Each wall is flat, endless, passes through zero and stands at right angles to its row. A trip goes straight from one point to another. List the walls that it crosses, first one first.

Walls:
(1): [ 4 -7]
(2): [-27   0]
Trips:
[ 58 -19] to [ 16 -16] -> none
[43 17] to [-39 -16] -> 2, 1
[-24  18] to [ 2 13] -> 2
[ 30 -12] to [ 2 58] -> 1
[60  1] to [ 51 -20] -> none
[55 17] to [ 22 -18] -> none
[-10  40] to [-11   4] -> none
[-26   1] to [-38 -35] -> 1
[10 -6] to [-39  17] -> 2, 1
[-5  5] to [4 4] -> 2

Walls:
(1): [  2 -13   3  23  39  23  15  38  17]
(2): [-18   1  -8   6  20  13   9   0  -6]
Trips:
[ -4 -14 -22  20  21   3 -13   4  -9] to [-19  -3  11   4  25 -22 -26  -5 -11] -> 1
[ 3  5  4  9  9 28  4 34 -9] to [  4  -2 -20  -3  -5  20 -30  19 -23] -> none
[-28  23   6   2   3 -16  -5 -20   6] to [ -8  17 -12 -40 -10   7 -15  -8   9] -> 2
[  6 -16   8 -14  29   6 -17  13  20] to [ 36  18 -22  41 -37  -5  -7 -15  -4] -> 2, 1
[ -5  -8  12   7 -10   4  -5 -13  17] to [ -5  -8  10  20 -10  -8 -18   1 -16] -> none
[ 14 -15 -17   5  11  10   3  -4 -21] to [ -1   6  -5  27  -2  -9   3 -27 -10] -> 1
[ -2   7 -10   9 -17  33 -15   2  29] to [  8  14 -28 -10  21  15   2  19  17] -> 2
[-1  4 11 14 -3  9  0 10 26] to [ -1  -7 -10 -60 -16   7  35  14   5] -> 1
[ -5  -2  11  15   7 -27 -14  -5  -6] to [ 10  -2   7 -19 -13  24 -25   4  22] -> none

Walls:
(1): [  4  -6  14   5  -9  10   2  -6 -26 -24 -18 -13  23   4  16  21  30  21
 -15   4  21 -24  48  -6]
(2): [ 26  -8   9 -18  15  -3 -23 -16  32   5  17   4  33  43   9 -36 -33   2
   1  -8  11  33  -2  14]
(3): [-19  -7  16   8 -25 -12  39 -11 -21   2  13   1 -23  15   7   9  42 -11
  -1  20  -3 -27   9 -15]
Trips:
[-60  37 -13  36 -12  19 -38 -17 -16  24  23 -30  -8  -1  28 -11  19  21
  -7  -3  -4 -24  -1 -21] to [  9  10  11  -8  13   1   4   1 -19 -34  21   1  -9 -13  12  -4 -30  11
 -19  -4 -14  -1  25  -7] -> 3, 2
[  2  14   7   5  30 -19   0  27  14   9   9  -3   2  14   7  28  28   9
  41  -1  13 -36   0 -20] to [-26  22 -13  -7  -7 -25  33   2   4  23 -11   6  -8  -7   8  34  48  20
 -38  25 -18 -15  17  15] -> none
[ 29 -28  51 -14  -2  19 -26   8 -38   6  -1  -2  12  10   1 -17 -14 -35
 -18  -9   9 -18  35 -15] to [-22  18  -7   9 -11  -1   5   5 -25 -20  -5 -18 -13 -13  20 -22 -17  -1
   2  12  -1 -35 -21  32] -> 2, 1
[ -5 -16   6  19  44   2 -41  -5  -9   4   1 -23 -10  49  -4  20  11 -19
   4   9 -21  40   2  23] to [  8  26  16 -21  -3  11   7   1  -2  42  31  10   4  10  -1 -19  -8 -29
  10 -45  14 -19  17  -1] -> 3
[  5  39  27   8   0  16  -9  -7  -7   3   3 -40  30 -16  11  25  38   5
 -25 -15 -19  -9  -9 -53] to [ 28 -18 -17  -9   1  12 -17  13 -21   8  18   6  26  30 -16   1  15 -15
  -4 -28 -54 -17  -9  -2] -> 2, 3, 1
[  1  10  -7  11 -23  11  -6  41  -7  -3  22 -11  -6  12 -19   3 -10   0
  21 -15  12   3 -16  -5] to [-40  18 -36  -2  39  14 -38  59  -8  20  -9 -12  -9   9  10  15  -4  -3
  22   2 -11   1  14 -15] -> none
[-19  -5  16 -13   1 -27   2  -6   2  -4   9 -14   7  11  15 -26   4 -40
  -1  29  19  32  18  30] to [-18 -12   7   7  -6   6  24   1 -60   0  -3 -16   5 -11 -33  25  11  -7
  -7   6  17   9  -6  13] -> 1, 2

Walls:
(1): [ -4   0 -13  -8 -12  17  -7  -3  28  -2  24 -15 -26  13 -31  -8 -12 -13
  37  47 -11  12   0 -13   7  -5  17  19  15   3   1  -5  22 -31 -30  21
  28   3 -10 -31  10   0  14 -19  -5  -3   1  -6]
(2): [ 19   6  -7 -10   4  22  14 -16 -20   5 -26  11 -21   6  -7 -28  12 -13
  -9   3 -19  24  18   9  -7  18  -3   4  -6  28  19   7  -5  11 -11   2
  -8 -18  10   6  -1  -1  40 -12  -6  -7  24  10]
(3): [-18  -6  17  10  -4  11   1   0  12 -17 -15 -25  -2  -6 -20  15 -14  -1
 -10 -11 -19 -15 -26   6 -32  -5   8  -7 -23   3   6   5 -31  11  23  21
  -6  31   4  28 -13  29 -17  11  -4 -12 -26 -13]
(4): [ 31  11 -32 -38 -34 -14  -5  18  23  -9  12  10  14   7  -7  27 -32 -18
  12  34  12 -15 -25  27  10 -18 -25  21  18   5 -16  10  11   5  -9 -15
 -13 -12 -10  18  -6  23  -9  15   1  27   1  23]
(5): [ -8  40  10  14  -3 -15  14  28 -14 -37  21  17  -2  22  17 -48   4 -23
  38   6   2  16   2  12  20 -34 -25 -21  -4 -17  27 -35   1   9  27  -2
  19  -6 -40  12  -4 -15  36 -18  -5  -1 -13 -26]
(6): [ -2  24  -2 -26 -43   3 -31  -3  -5   8  13   5  17  29  22 -16  16 -25
 -36  31   4  26   6 -11  -1   7  13  -6  16  21  15  -5 -14  13  -6   2
 -40  53 -16   1  -2   0   6  28   4  29  -7 -27]
(7): [ 10  18   8  14  -7  29  -7 -30  24   5   0  -1  -6  33 -10  15   6  -7
  28  31  -6  16  17  -7  20 -12  -3 -34  -2  11   3  45 -21  16 -16 -22
 -11  12  -5   9  -6 -32  26  33   7 -20  -6 -10]
Trips:
[ -5 -30 -13 -16  -9 -18  24  23 -21 -19 -25 -31  20  24  30  16  -6  36
 -22   4  26   9 -24 -11 -20   4  26 -20   8  39 -33   9  -2  16  -6  13
 -12 -18  18 -18  10  -6  12  -1 -10  -3   8  34] to [ 34  44  -4   1   5 -14   5 -15  16  11   5  10  -2 -18  34  -7   6   9
   5  17  47 -17  -3 -19  10  27  -3  -4  18  17  39   2  -1  14 -17  -9
 -36   7 -20  12 -24  42  22 -19   4  49 -14   1] -> 6, 5, 7
[ 15  -7  -7 -24  -7  36   1  13 -21   0  15  15  13   9 -28  11  -3  11
  11 -11 -18  13 -17  -1  -8  11  20 -14 -24  -7   1  18  13   6   0 -20
  -4 -12  21 -39  -1 -23  24   0 -18  -8 -26  10] to [ 16 -35 -13   8   6 -31  27   2 -10   6  20  -6  -6   3   6 -34  25  -4
  25 -11 -14  -1   3   9 -36  -9 -44 -25  -8  19 -15  13 -39  20 -13 -23
  11   9  -5  17  -4  25  10  12 -19   4  11  26] -> 1, 5, 4, 3
[  4   2 -32  40  -3  -5 -11 -21  16  19  -3  -5  18   7  17  15  -5  -1
 -10   7  17 -11  17 -15  14   4   6  -5 -46  -8   0 -22  60  35  10   2
  27  -8   8  -8 -26  -6   5   8 -28 -15 -18 -12] to [-21   5   8 -36 -30 -11 -15 -30   4  17   1   2  22  -8 -16  10  29   6
  19  17  13  17 -10  -1  -1  -6  11 -11  -8  -5  -7  10  19  -9 -29 -38
   2  10  20 -28  23 -25  12 -30  -6  22 -28 -21] -> 1, 5, 6, 4
